Every row gives one point. Any point is a mix of the corners, with weights that add up to 1. It lies inside the corners' shape when no weight is negative. Is each point inside? If not, which corners have a negative weight?
In the rows, zero is written as 128.

Corners:
(1): [ 90  95 147]
(2): [237 175 160]
(3): [ 97  78 124]
(4): [155 142 131]
Points:
[211 162 153] => inside
[151 136 146] => outside (3)
[190 147 149] => inside
[149 138 143] => outside (3)

Corners:
(1): [147 127  93 106 143  82 139 166 210 177  83]
(2): [118 169 121 201 109 192  18 162  66 175 169]
(3): [116  87  65 158  76 123 131 178 133 129 159]
(4): [125  89  87 150 129 164  56 118 212 149  91]
(5): [201 202 102  70 122 117  55  49  93 181 132]
(6): [197 114 114 151 165  90 193 125  72 100 141]
(7): [197 117  69 111  92 108 120 179 192  96 110]
(8): [ 51 156 126 138 113 107 147  38 158  89  67]
(9): [126  99 114 114  87 117  24 190 104 164 195]
(10): [ 52 136 101 110 109 179 202 109  75  94 155]
(11): [128 172  68 147 191  42 105  62  78  62 216]
(12): [124  88 140 153 126 142 150 153 188 137 165]
Points:
[110 112 101 135 109 139 133 141 130 127 153] => inside
[110  98  98 130 122 107 165 137 165 100 132] => outside (2, 5)
[131 151 102 135 119  87 109 110 129 117 120] => outside (4, 10, 12)
[153 122  92 126 116 126 101 134 163 129 126] => inside

Corners:
(1): [106 118 154 126 118 134 123 119 112 145 121 117 129 139  93 144 114 126
 125 184]
(2): [109 120 131 129  99 171 116  98 111 135 108 108 150 136 125 120 112 127
 132 115]
(3): [132 121 127 125 107 123 110 129 126  85 166 120 148 153 126  93 115 133
 110 123]
(4): [109 121 133 116 108 219 163 139 119  70 142 118 156 132 148 143 124 113
 121 112]
(5): [113 132 140 113 129 123 145 125 121 127 129 126 139 133 104 120 145 122
 108 119]
(6): [170 126 135 117 123 115 134 121 122 131 121 136 116 161 133 137 143 118
 127 118]
(7): [112 103 129 236 119 152 151 151 112 122 127 128 157 166 140 140 147 127
 109 120]
(8): [107 150 135 114 107 120 142 112 125 132 128 122 132 157 118 131 101 137
 130 127]
(9): [140 122 118 111 132 174 119 130 129 125 194 129 108 122 118 110 110 132
 128 127]
(10): [117 125 174 114 121 148 111 128  90 119 128 107 149 131  99 122 102 107
 126 119]
(11): [118 177 127  96 138 118 119  79 134 139  87 112  33 123 193 113  98 133
 123 103]
(12): [115 127 132 169 109 132 113 131  72 118 123 102 160 151 119 146 138 147
 123 141]
(13): [134 156 122 116 130 136 107 132 142 140 140 127 116 137 102 118 115 109
 125 149]
(14): [104 116 122 170 112 123 100 139 138 129 127 114 131 123 100 144 119 128
 109 110]
(15): [144 139 143 126 179 132 143  85 125 130 121 129 121 143 103 134 111 113
 125 141]
(16): [125 144 174 117 124 120 114 122 126 137 110  92 135 149 118 138 111 145
 111 134]
(17): [119 129 134 119 118 127 147 125 130 133 115  93 140 153 149 126 104 120
 119 120]
(18): [107 129 135 138 129 121 121 123 129 138 111 104 119 152 121 100 129 113
 167 113]
(19): [142 133 129 127 132 112 122 127 109 134 109 124 128 148 136  85 101 158
 121 114]
(20): [117 127 134 173 124 129 110 112 140 138 142 107 131  47 116 141  98 131
 121 174]
(21): [153 156 142  98 191 113 125  73 134 136  98 137 120 111 249 112 124 141
 125 121]
Points:
[126 135 139 119 124 134 121 118 118 125 127 116 131 133 123 124 110 132
 118 129] => outside (7, 18)
[124 126 138 132 129 139 129 122 127 126 131 120 138 135 119 124 117 123
 123 128] => outside (11, 12)
[125 129 139 124 124 134 126 119 120 125 133 115 138 141 105 125 113 125
 124 135] => outside (7, 11, 21)
[122 141 143 112 131 121 116 107 120 139 125 111 124 129 123 116 107 131
 127 142] => outside (4, 6, 7, 14)
[124 123 136 146 129 139 129 124 121 125 132 121 143 141 124 126 124 125
 123 130] => outside (11)

Corners:
(1): [ 85  72 173 159 142 137 131 121 100  80 148 179 153 181 203 107  79 158
 160 160]
(2): [ 91 156 162 101 140 115 102 119 125 159 165 117 153 145 158 129  90 105
 101 124]
(3): [136  92 152 173  98 150 170  72 135 149 105 117 132 134 128 104 136 166
 143 146]
(4): [152 110 100 161  83 121 103 100 147 154 134 176 163 134  82 102  84 157
 142 169]
(5): [150 118 140 150  90 114 198 159 178  62 127 175 102 100 137  89 182  99
 177 127]
(6): [ 69 116 135  94 112  88  71 140  82 135 151 147 146  98 148 118  88 101
  87 146]
(7): [135 123 184 137 146 113 131 118 106 126 152 149 110 144 139  79  93 134
 198  96]
(8): [113 134 122  72 138 107 122  85 107 164 160  89 139  81 111 195  91 174
  48 136]
(9): [128 133 157  97 188  70 140 133  95 115 183  87 108 112 154 123 104  77
 112 152]
(10): [150 127 107  60 131  94 168  59 149  71  41 106 124 137 150 158 187  98
  87  47]
(11): [198 119  90 104 222  85  88 140 124 183 139   7  11 181 131 174 151 125
 169  62]
(12): [127 127  87 125  90 124  94 144 113 126 123 143  97 190  57 119 158 108
 163 178]
(13): [163 101 167 130 111 140 155 143 112 176 194 178  78 121  97  90 154  92
 158 131]
(14): [ 75 130 127 195  79  71 138 157 124 112 178 196 163 126 132 111 162 186
 172 165]
(15): [153  75 118 135 159 147  85  89 105 135 138 102 134  89 141 164 158 150
 122 186]
(16): [125  71  67 132 125 115  79 126 115 120 141 110 109 156  63 138 153 110
 145 170]
(17): [127 117 113 154 132 163 149  85 141 155 145 138 153  73 117 107 143 200
  86 167]
(18): [ 98 131 140 107 104  85  67 109 140 102 168 171 143 164 155 113  87 155
 111 164]
(19): [119 125  77  57 103 124 127 109 128 166 153 107 146  84 169 170 164 135
 106 132]
(20): [ 96 109 123 137 131 100 158 132 163 110 155 170  80 145 129 123 145 105
 174 160]
(21): [134 111 196 123 168  82  80 130 146 164 109 146 170 164 162  76  89 143
 138 105]
Points:
[151 107 156 142 150 127 147 108 126 158 148 130 116 127 146 111 132 139
 155 116] => outside (5, 6, 8, 12, 16, 18)
[132 106 153 135 136 127 135 110 127 152 152 128 118 129 138 107 107 140
 140 135] => outside (10, 12, 14, 15)
[146 114 123 120 131 121 125 110 135 139 133 118 113 136 113 124 138 125
 137 138] => outside (1, 6, 14)
[133 121 131  93 145 101 112 108 126 129 123 107 116 137 154 139 121 119
 121 115] => outside (13, 14, 16, 17)

Corners:
(1): [148 213  71 205 129 210 143 119 152 171  80 135 151 203 128 166 170 158
  69 121]
(2): [150 173 149 160 139 145 113 101 165 165 128 190  97 249 156 148 143 194
  93 168]
(3): [140 139 206 144 154 105  89  81 183 113  67 198  38  40 202 100  91 159
  45 107]
(4): [ 43 119 128 216 173  97 113 162  80  96 152 148  55 188  77 167 189  98
 155 105]
(5): [173 139  76 146  94 133 159 119 111 149 163 116 147 121 166 114  86 120
 142 130]
(6): [176 143 101  62 104 166 153  99 126 165 117 149 135  53 145 121 112 128
 142 152]
(7): [ 78 196 178 141 138 123 149 150 103 162  10 127 113 213 108 130 154 120
  77 141]
(8): [158 116 121  70 139 124 118  76 162 156 194 131 100  69 148 140 116  76
 138 143]
(9): [143 179 130 172 134 143 152  70 112 142  98 131 116 159 126  60 138 120
  87 127]
(10): [ 74 151 122 146 116 158 147 136 174  75 117 164  88 146  73 146 155 120
 172 135]
(11): [113 180 125 168 176 127 144 133  98 142 154 133 141 159  44 150 147 102
 153 136]
(12): [120 136 125 118 142 132 134 106  81 126  98 110 134 184 223  87  76 110
  21 149]
(13): [ 76  92 176  79  79  87 105  99 100 102 121 102  97  65 104 125 106 105
 124 123]
(14): [164 159 161 111 114  97 180 123 154 126 157 121 127  48 127 120 137 131
 111 184]
(15): [124 132 102 103 142 140 144  60 159 157  69 155 112 158 199 111 119 160
  66 105]
(16): [157 156 164 111 174 158 195 158  73 211 112 109 115 200  36 174 166 144
 162 132]
(17): [159  69 173 141 143 100 154  74 143  95 143 138 150  73 168  64 139  69
 120 129]
(18): [168 183 110 173 135 130 150 128  65  98 158  51 201 198 170 196 174  91
  98 145]
(19): [ 46  93  89 138 150 146  93  53 136 135 130 148  55 167 150 124  90  87
 142 158]
(20): [155 110  85 154 140 104 103  77 138  94 102 125 117 122 172 126 123 101
  82 124]
(21): [ 96 139 197  55 116  80 100 142 219 104 100 126  84  25 127  61 107 131
 167 158]
Points:
[117 139 126 152 138 132 126 102 131 118 112 139 118 143 149 138 138 112
  95 132] => outside (5, 9, 16, 21)
[135 148 141 131 134 130 130 103 156 128 113 147 107 118 182 119 119 130
  86 143] => outside (9, 11, 13, 16, 20)
[130 168 159 143 132 133 161 130 139 124  91 150 112 158 136 109 144 146
 106 141] => outside (1, 8, 11, 13, 19, 20)
[133 149 127 138 138 140 137  96 119 143  99 133 120 156 145 120 124 120
  91 131] => outside (4, 14, 21)
[140 157 138 132 141 132 146 116 111 147 115 119 133 168 128 133 148 126
 100 142] => outside (3, 5, 10, 19)

Corners:
(1): [160  61 135 104  90  88 122 127 123 137 153 110 157  86  81  61  19 161
 133 136]
(2): [178 187 132 100 119 148  81 191 114 170 190 122 153 105 112 146 120 118
 110 103]
(3): [157  73 141  81 139 166 167 173 164  90 161 122 212 108 171  76 132 124
  92 172]
(4): [105 100  88  79 192 141 151 151 163 123 129  92 118 149 139 110 143  68
 118 166]
(5): [115 173 169 162 122 106 119  86 170 106  88 169 125 126  65 120  57 124
 182 124]
(6): [143 187 139  98  64  91 179 134 166 126  80 130 128 127 100  91  80 100
 108  86]
(7): [ 98 163 151 197 148 137 115  95 149 129  70 163  92 235 121 114  85 118
  88 127]
(8): [ 93 160 164 144 130 130  71 112 118  85 122 115  70 189 110 164  73 159
 121 154]
(9): [ 98 177  45  80 110 137  99  75 180 126 166 141 186 155 190 185 141 119
 117 133]
(10): [122 162 168 154 167 162 101  49 104 142  86 119  59 181 131 202 150 126
 127 135]
(11): [ 91 201 168 166 180  53  65  58 118  97  85 120  70 173 121 195 166 138
 132 102]
(12): [154 107  99  96 114 114 137 133 178 123 201 153 124  84 164 100 133 129
  83 158]
(13): [193 134 122 110 144 112 123 176 159 116 187  87 178  95 151  64 156  64
 139 181]
(14): [151 127  87 115 128 121 175 191 147 119 173 106 152  96 136  85 139 153
 154 166]
(15): [150 139  97  85 136 144 138 131 131 121 200  65 187  86  86  92 152 125
 124 175]
(16): [156 100 116 127 114 139 156 162 170 110 249  76 191 104 140 147 135 136
 127 165]
(17): [141 130  84 148 106  98 162 110 128 102  93 172  81 124  76 146 107  89
 115 178]
(18): [155 108  79 132 137 141 105 167 189 132 166  88 165  74 163 135 154 115
  77 170]
(19): [ 52 148 157 247 140 162  52  58 106 115 116 124  90 161 108 190 107 109
 127  96]
(20): [ 61  91 189 110 151 121  96 101 124 162 127  84 153 137 165 159 156 168
 134 204]
(21): [152 191 149 162 130  93 151 130 111 114 123 168 112  99  94 110  30 120
 132 127]
Points:
[121 123 141 160 142 118 116 120 133 117 156 102 123 125 118 133 126 142
 135 169] => outside (2, 3, 4, 6, 9)
[132 137 133 129 144 131 114 118 147 129 150 121 147 123 134 127 117 119
 118 143] => outside (6, 8, 14, 17)
[119 136 120 142 131 122 111 111 130 124 145 113 126 124 106 159 104 133
 136 146] => outside (3, 6, 7, 12, 13)
[138 128 110 126 130 127 129 142 153 121 156 111 142 115 132 128 127 121
 116 156] => inside
[130 146 127 132 134 130 122 116 143 124 137 132 127 139 132 131 114 122
 113 142] => inside
[122 146 128 131 144 118 118 116 143 118 138 114 128 140 123 133 128 121
 120 143] => inside
[127 133 126 133 135 122 128 121 150 114 139 118 136 131 131 125 119 118
 120 150] => outside (2)
[140 126 130 111 118 125 127 128 140 124 157 117 145 109 115 114  97 117
 129 147] => outside (7, 11, 14, 18)
[136 152 132 140 122 120 115 128 146 118 146 129 129 114 133 154 128 126
 126 142] => outside (1, 4, 7, 15)

Corners:
(1): [ 54  66 187  79  47 187  87  89 154 156  86 221  61 145 107 166 102 213
 190 104]
(2): [151 138 177 134 161  88  93  82 120 156 160  63 207 141 183 100 120 111
 111 137]
(3): [240 169 112 181  33 156 140 104 146  73  49 113 103 115 141 155 111 113
  58  87]
(4): [118 140 141 109 228 102 130 146 172 100 189  94 117 166 157 100 135 122
 107 116]
(5): [ 99 105 137 136 159 159  95 181 115 142 125 168   8 113  83 163 101 183
 248  63]
(6): [148  88 148  68 162  46  88 137 120 181 200  80 118 156 139 146 134 124
 112 137]
(7): [142 133 177  53 138  81 182 129  74 133 137 126 110 129 172 141 134 117
  89 111]
(8): [117  73 193 162 122 160 101 138 133 114 105 192 105 159 152 208 113 158
 114 168]
(9): [194 127 122 244  70 119 147  87  76 101  54 187 115 125  77 122 176 163
  63  76]
(10): [159  96 155  90 162  83 111 177 159 137 134 104 173  76 160 151 194 124
  97  70]
(11): [161  77 154 194  31 155 148 176 107 140  98 245  43 111 127  98  89 196
 176  88]
(12): [156  95 119 132 142 107 147 106 178 151 153 127  80 143 201 140 165  26
 132 125]
(13): [185 127  76 206  58 192 124 160 108 117  45  98 162 118 116 129 129  94
   8  64]
(14): [114  87 119 185 101 145 152 147 110 137 127 206 155 137  75 163  94 211
 204  71]
(15): [105  76 214 119 121 130 136 173 135 166  78 187  99 116  28 121  55 138
 183 201]
(16): [193 121 140 235  67 156 205 114 116 117 113  39 179 101 112 120 165 108
  29  54]
(17): [ 67 134  91  98 160  44 107 155 170 152 131  98 114 123 186 126 107 153
 122 135]
(18): [149 128 108  95 148  70 136 168 109 129 151  58 145 161 186 124 173 115
 109 181]
(19): [126 124 100 124 116 213  77 158 112 192 112 222  69  82  67 181 111 211
 149 149]
(20): [114 118 108  79 144  42  99 145 107  52 181  71 161  89 133 130 135  92
  82 165]
(21): [ 95 136 204 145  47 120  51 197 117 151 109 232  70 125  59 168  87 156
 206 167]
Points:
[106 131 142 118 136 135 119 125 145 124 142 131 106 138 151 160 118 140
 140 133] => outside (6, 9, 10, 11, 13, 15)
[124 110 146 117 130 113 113 148 129 134 126 147 111 128 132 144 122 145
 137 127] => outside (16)
[147  98 168 151  90 140 116 129 137 130 135 162 132 117 110 146 108 149
 137 125] => outside (5, 7, 9, 13, 17, 18)
[130 119 127 130 121 111 118 142 137 134 120 124 115 129 141 136 121 138
 110 115] => inside
[119 116 129 152  72 144 109 136 106 127  99 196  77 127 128 155 105 167
 167 112] => outside (4, 6, 10, 15, 16)
[141 123 146 161  95 135 108 137 122 148 103 153 117 127 100 130 120 161
 133 108] => outside (7, 8, 12, 20)
